Rows are points. A path goes straight from each point to the next, and from the last back to the first. The post is the endless flat space through its rows: a point in 2 columns, a line in 3, a plane in 4, and so on, so that a path can go around it. Count how often the path circles the post. Going back the other way cancels.
In the rows, 128 means zero.

Post (2 x 3)
[[128 165  96]
 [139 102 127]]
Path (24 x 3)
[[149 119 133]
 [150 131 105]
 [140  80  88]
 [ 89  86 117]
 [106  91 172]
 [153 125 129]
 [175 106 123]
 [131 150  76]
 [162  81 106]
 [120 125  99]
 [ 93  66 157]
 [116 207 104]
 [181 188  97]
 [188 142  75]
 [143  46 109]
 [ 86 134 109]
 [100 120 150]
 [135 156 157]
 [190 180 107]
 [194 147  76]
 [129 109  95]
 [100 116 126]
 [115 113 115]
 [106 168 128]]
Times around: 4

Post (7 x 8)
[[150 145 156 173 154 139  96 137]
 [114 136  70 104  94 161  92 105]
 [166 118 123 160  98 123 147 113]
 [107 146 146 113 120 110 209 168]
 [139 147 179  81 140 189 126 160]
 [ 96 142 126 121 128 154  82 201]
 [172 108 114 140 119 110 116  92]]
Path (22 x 8)
[[112 189 195 100 160 101 170 130]
 [ 91 183 130 128 146 104 147 176]
 [155 134  84  96 114 157  79 169]
 [123 132 142 129 163 104 174 155]
 [ 94 107 118  81 124 177 138 138]
 [108 112 158 119 123 132 111 168]
 [153 125 119 164  96 132 131  90]
 [198  76 152 101  90 129 174  79]
 [153  78  88  88  97 134 128 105]
 [109 148 136 113 156 139 103 214]
 [118 188 145 140 126 114 186 176]
 [138 158 153 125 101 125 102 166]
 [101 136 141 141  99 133  62 191]
 [174 159 165 119 124 121 137 150]
 [170 181 181 121 146 203 152 163]
 [155 145 127  51 103 153 151 177]
 [155 143 153  80  90 119 124 158]
 [139  98 105 107 120  40 131  63]
 [108  81 124 142 115  80 119 174]
 [165  80 140  59 112 216  95 138]
 [158 158 101 207 152 144  92 104]
 [153 173 154  97 151 128 101 184]]
Times around: 1

Post (13 x 14)
[[115 134 176  78 136 132 112 143  79 129 126 140 154 210]
 [192 116  99 142  91 171 144 143 138  90  70 155 178 126]
 [119 109 145 123 151 116 131 105  99  86 106 146 118 168]
 [107 103 149 130 149 152 121 107  97 117 106 116 145 132]
 [135 138 169 176  72  79 126 211 118  90  74 149 161 142]
 [ 96  96 127 117 156 150 138 152 106 151  96 165 121 110]
 [158 162 145 121 119 144 125 128 144 125  96 138 125 127]
 [ 87 143  71 163 131  90 150  64 152 132 147 150 111 116]
 [114 123 153 149 140 132  56 119 151  98 160 143 138 128]
 [139 115  71 183 156 132 163 151 146 141  99 136 104 110]
 [130 134 116 141  58 182 143  39 100 118 128 181 147 180]
 [121 112  80 129  96 121 147  68 143  90  86 114  85 170]
 [111 113 170  79 112 112 129  95  88 130 185 158  95 129]]
Path (26 x 14)
[[190 190 114  71 125 161 123  86 145 141 136  73 141 152]
 [ 92 148 173  69 116 108  85  45  98 124  82 143 131 159]
 [165 144 107 165 142 133 149 123 155 138 100 156 141  93]
 [108 104 116 168 151 138 111  99  84 144 111 111 162 152]
 [122 141 114 108 121 196  93 146  71 142  84 179 148 196]
 [ 99 117  77 161  77 135 166  60 116  93 113 117 127 149]
 [173 133 169 121 130 139 147 145 122  97 125 154 124 147]
 [108  90 142  98 156  94 111 129 119 104 157 137 155 223]
 [163 133 162 158 135  96 147 142 112 150 101 124 123 108]
 [165 107 155 231  92 120 136 175 123 123  96 152 203 133]
 [157 117 144 179 203 143 122 143 181 111  56 122 151 125]
 [119  70 132 154 108 126  95 142 123 139  76 120 144 156]
 [249 191  79  27 110 200 188  88  91 192  92 165 182 201]
 [ 84 125 100 119 116 120 162 118  56 114 136 174 111 127]
 [ 93  83 142 123 142 133 117 137 105  62 126 135  72 106]
 [145 143 166 150  87 169 163 192 122 120  86 157 142 134]
 [ 94 132  66 186 187 133 122 114 149 107 143 155 112  99]
 [120 177  94 134 148  96 165 127 120 129  87 114  75 174]
 [ 85 156 181 121  87 136  95 173 119 100 130 156 146 122]
 [101 145 170 105 102 108 134 164 133 144 168 158 156 138]
 [111  92 160 109 182 124  99 113 138 115  89 112 101 165]
 [ 85  78  64 207 130 149 128  76 125 130  37 155 148 174]
 [105 160 120 116 120 131  90  68 104 145 161 157 173 130]
 [152 134 103 160 161 155 124  97  96 105 138 146 113  89]
 [135  68 128 172 118 111 106 162  97  96 100 170 170 137]
 [145 130  81 176 129 141  95 165 127 122 115 124 212 109]]
Times around: 2

Post (17 x 18)
[[128 111 163 127 111 157 164 165 146 136 185 167  80 215 154  85 148 141]
 [151 155 123 113 102 118 126 118 169 116 138 109 100  94 112  60 116 126]
 [108 150 101  77  83 154 114 116  94 145 106 120 141 136  69 116 149 147]
 [167 167 126 130 139 100 157 175 103  88 138 152 126 178 115 144 138 180]
 [101  99 152 105 182  43 122 114 122 137 148 173 147 108 178 117 150 102]
 [132  81 149 154 145 145 207 179 137 106 164 121 179 135 122 118 118 154]
 [130 146 116  90 133 203  85 150 116  87  77 171 130 154  98 121 122 148]
 [134 111 124  98  73  75 102 124 122 159 175 169 118 163 120 124 139 137]
 [153 159 114 141 137  84 115 148 151 130 148 151 117 129  77 137 164 221]
 [170 160  96 150  66  86 144 127 175 172  96 121 127 132 179 132 140  90]
 [108  77 175 137 133 150 151 142 120  95 179 102 125 155 119 196 130 147]
 [141 116 124  76 110 164  92  71 154 116 106 121 124 182 136  76 141 102]
 [ 90 149 126  88 151 160 154 130 142  62 119 168 153 131 112 140 121 118]
 [110  93 135  76 151 139 178 130 111 157 166 137 140 165 138 126  92 123]
 [ 67 135 148 130 123 138 158  59  94 107 151 184 182 134 159 172 123 137]
 [146  66 127  80 156  68 116 105 118 135 131 179 108 100 139  96 165 130]
 [167 159 166 116 130 166 110 141 140  91 107 132 130 111  35 159 144 172]]
Path (28 x 18)
[[100 140  83 131 107 112 132  93 135 117 131 141 188 221 225 164 147 102]
 [144  97 140 147 164  84  88 148 146 177 175  91  75 144 132 155 178 178]
 [158 108 174  86 231 103 145 132  85  40 153 179 138 134 139 136 170 141]
 [108 103  70 149  53 141 135 159 151 126 103  94 159 128 207 145 151 141]
 [ 94 144 183  65 114 147 122 147  61  44 127 189 149 157  88 144 162 181]
 [176 171 136  71 114 126 154 122 120  71  93 146 123 104 143  16 176 115]
 [100 106 147  97 138 164 162 128 107  94 171 131 159 140 121 119 143 108]
 [150 145 163 131 116 138 115 124 137 141 131 165 101 163 111  78 157 138]
 [105  13 167  97 159 168 123 129 155 137 123 140  95  95 126  57 155 113]
 [ 77 151 154 106 144 101 127 168 132  96 156 157 130 146 127 172 128 154]
 [137 105 135  81 136 128 123 135  67 153 144  90 143 130 151 146 103 134]
 [150 124 142 118 186 119 120 156 109 109 141 141 135 135 135 137 187 171]
 [117  78 128 137 155 141 163  69 141 131 192 148 183 213 163 137 149 143]
 [133  84 148 124  95  49 148 123 175 179 160 135 136 123 162  81 132  55]
 [131 108 122  90 130 155 156 120 172 121 119 147 140 154  97  39 111 185]
 [135 125 127 128 137 132 146 107 131 114 134 113 133 141 149 160 151 199]
 [172 123 142 103 148 142 110 179 148 210  84 148 145 125  71 164 180 147]
 [155 164 160  98  82 126 124 112 126 164 197 163  64 167  71 133 137 157]
 [ 89  74 119  35 145 181 138 149  76 103 170 200 119 177 170 147 126 146]
 [139  98 171 101 103 153 105 166 157 108 106 140  57 114 122 161 167 131]
 [132 110 161  20 152 104  90 129 125 117 133 171 133  93  71  91 106 102]
 [136 112 159  65 142 116 144 140  43 142 152 171 141 174 143 162 110 120]
 [191  79 131  62 150 138 110 135 103 150 188  94 124 123  94 127  82 195]
 [115 108  94  77  38 232 113 185  94  68  95 136 159 151  74 134 134 114]
 [120 127  95 140 129 154  85 125 117 108 111 106 109 106 104 207 145 131]
 [125  75 178  66 183 107 123  74 125 152 130 162  88 122  80 141 155 122]
 [156 121 152  54 106 119 118 136 114 100 113 131  97 129  53 106 160 128]
 [177 202 157 124  95 100 104 135 184 140 126 169 117 121 111 150 121 142]]
Times around: 3

Post (17 x 18)
[[122 119  66 176 155 116 104 130  81 179 163 131 148 128 132 130 102 153]
 [ 96  95  87 110 140 170 172 130 120  81 113 147 109 140 128 159 155 102]
 [158 158 167 104 170 117  80 116  95 186 143 133 165 161 158 201 118 151]
 [ 79  81  71 140 117 136 136 144 122 108 132 120 110 134  54 138 152 170]
 [129 117 115 144 167  97 148 129  85 101 174 128 145 123 150 100  77 163]
 [122 140 105 157 149 191 136  78 178 151 182  98  93 146 128 127 158 126]
 [111 116 127 122 146 138 156 142 184 172 116 131 119 116 128 129 165 171]
 [132 193 139  87  97 119 155  90 174 159  73 114 140 137 107 153 155 124]
 [141 142  60 133 113 155 110 181 130 113 151  85 170 148 149 135 108  91]
 [147 116 109 121 115  94 154 132 168 121 165 137 125 108 107 158 103 104]
 [127 103 101 109 149 111  96 115  96  95 117 157 108 125 150 130 150 131]
 [102 148  82 122 147 117  72 140  99 129 197 157 177 127 140 143  82 114]
 [128 171 137 123 114 137 102 142 129 112 146 141 128 114 146 171  80 124]
 [156 128 176 143  59 106 150 111 159 135 147 147 162 150 123 180  86 103]
 [128 135 167  61 121 110 132 159 109 148  82 151 103 145 120 146 164 115]
 [104 130 129 170 151 130  94 138 167 139  85  87  96 167 105 164 143 132]
 [119  95 150  81 151 151 135  59 125 138  90 104 117 101 135 100 149 120]]
Path (24 x 18)
[[134 136 170 126 108 118 145 174 136 172 187 166 144 154  83 194 114 111]
 [152 166 107  91 134 129 115 135  83 155 134 122 132 146 129 148  98  80]
 [ 89  93 143 101 107 137 191  43 178 169  80 166 148 116  74 138 147 134]
 [116 103  29 120 196  57  83 157  62  71 102 132 102 157 115 202 100 133]
 [108 182  99  33 145 198 131  78 152 130 145  90  97 101 151 165 182  91]
 [ 90 212  99 135 138 159 115 128 110 107 116  85 109 122 113 138 135  89]
 [141  72 152 134  80 107 128 148  57 129 145 134 165 149  93 133 149 128]
 [140  94 111 109 131 192 137  59 115  80 138 110 109 120  88 107 160 140]
 [ 99 146  48 165 138 171 145 174 149 120 217 127 130 169 144  91 118 103]
 [100  49 153 136 149  48  93 112  75 162  57 183 131 156 112 231 108 130]
 [147 149 106 159  57 196 139 135 128 123 170 127 132  99 157 148 129 173]
 [162 143 156 121 100  91 189 147 136 165 149 200 195 118 149 173 123 182]
 [148 114 103 188 144 103 147 191  98 140 121 125 131 171 160  81  97 142]
 [124 116 119  74  51 146 160 167  65 176 145 143 170 170 133 132 127 108]
 [ 74  44  93 171  87 184  77 121 115 125 128 119 110 129  79 191 152 115]
 [118 145  87 112 159 131 105  84 160  85 111 146 164 129 131 205 167 144]
 [167 106  95 140 139 123 182 139  96 174 124 151 143 142 156 119 150 148]
 [136 203  11 130 182 164 151  79 120  72 153  73 174 128 137 123 106 174]
 [178 240 227 145 100 191 186 151 135  97 165  91 142 196 189 156  81  76]
 [129 137 133 156  86 126 192  97 150  73 139 111  98 146  93 113 165 114]
 [165 158  79 141 174 144  99 154  79 112 203  93 150 150 126 145 106 156]
 [106  70 155 128 119 167 142  92 160 173 109 170 106 159 115 187 175 140]
 [ 99 161  91  87 169 120 106 171 110 126 149 145  97 130 144 174 137 167]
 [138 170 165  86 100 105 171 150 117 175 180 131 146 121 151  72 131  99]]
Times around: 4

Post (17 x 18)
[[ 74 162 178  92 189  73 112 122 133 146 119 119  66 116 121 131 210 143]
 [137  97 145 141  67 129 120 128 174 139 152  91 192 128 146 161 144 123]
 [116 167 150 125  95  48  89 160 135 176 170 117  88 133 132 134 162 115]
 [113 116 112 105 109 155 116 128  98 110 149 146 169  96 123 155 133 141]
 [133 119  96 134 138 186 134 145 143 127 140 148 186 158 125 141 139  86]
 [141 154 192 108 192 121 138 126  98 154 132 130 100 122 137  96 162 163]
 [130 164 216 121 124 107 110 135 143 135 129 152  51 101 100 109 161 123]
 [ 99 165 163 164 116  64  91  83 139 180 152 128  77  94 107 107 181 108]
 [156  99 116 113 145 153 145 124  67 116  94 131 104 149 143 126 161 111]
 [135 174 138 159 171 123 183 168  95 114 108 125  96 102 110 140 174 142]
 [141  83 108 159  97 190  93 156 129 101 155  87 169 133 123 147 150 148]
 [156 164  93 115 102 163 131 114 128  94 128 118 176 137 145 122 167 159]
 [111 135 120 125 125 154 125 116  93  89 125  84 157 161 129 142  98 105]
 [116 121  96 140  76 202 129 116 133 100 179 103 161 159 173 160 160 117]
 [101 186 182 117 166 122 119 130 114 210  86 120  75 112 114 115 179 163]
 [107 105 132 124 100 168 155 147  97 100 144 108 181 152 121  82 160 105]
 [128 141 148 105 140  80 152 114 161 161 132 128  52 132 109 114 141 171]]
Path (27 x 18)
[[130  56 187 162 144 141 138 122 112  83 169 132 120 147 121  83 161 101]
 [144 119 121 113  76 137 159 166 116 121 109 102 165 124 164 107 165 157]
 [123  79 101 188  43 158 155 171 154 143 149  85 166 141 113 113 189  26]
 [114  85 139 185  91 142 117 162 121 158 132 111 134  62  82 160 188  63]
 [ 91 156 176  72  87  92  92  67 110 118 163 106  87 113 150 119  82 145]
 [143 114 154 100 141  94 156  83 152 131  64 167 128 153 136  93 126 139]
 [129 158 133 153 134 174  85 146  99 134  90  97 144 194 152 171 145  88]
 [103 136 143 174 106  89  97 190  96 167 144 101 182  92  92 187 164  92]
 [181  94 182 135 107 172 123  79  68 155 128  80 140 102 131  98 100 111]
 [137  66 108 110 150 175 167 148 173 131 122 120 122 163 112 172 143 138]
 [138 130 135 123  87 138  88  68 133 175 111 176 135 105 130 145 167 144]
 [109 114 170  68 157  68 174 109 144 154  76 121  90 138 140 163 102 159]
 [139 141 136 175  85 164  80 130 171 165 166 108 129 108 147 140 126 138]
 [ 60 122 119 109 101 112 138 209 194 174 160  95 154 123 108 181 184  58]
 [147 169 125 139  51 160 138 158 143 119 118 124 152 115  98 132 227 135]
 [161 135 129 132 156 165 125 126  29 116 128 146 165 163 141  99 147 158]
 [ 78 142 172  99 134 159 138  41  68 145  85  99 101 180 157  43 154 152]
 [ 72 199 138 123 179  84  73 126 119 148 142 122 116 142 125 167 167 162]
 [135 147  98 173 100 198  79 139 132 134 165 137 162 152 122 189 120  74]
 [144 142 101  91 134 137 152 113  98 134  90  85 161 143 104 119  91 148]
 [ 86  94 211 160  58  82  79  94 226 176 153 128 103 125  82 112 108  17]
 [ 92 127 148 150 144 119 145 146  56 132 137  92  97  84 136 177 122 187]
 [127 171 141 126 144 124 122 117 143 145 155 147 165 192 159 127 125  53]
 [ 56 156 206 110 121  55  78 115 167 131 111  72  72 107 147 147 138 123]
 [ 41 143  83 171 173 183 102 148  96 121 179  94 121  97 102 176 150  84]
 [138  93 161 142 147 126  85 131 121 110 118  88 115 116  82 146 132 128]
 [ 97 100 187 121 127 124 180 168 125 142 120  86 200 136 113 119 184 155]]
Times around: 1
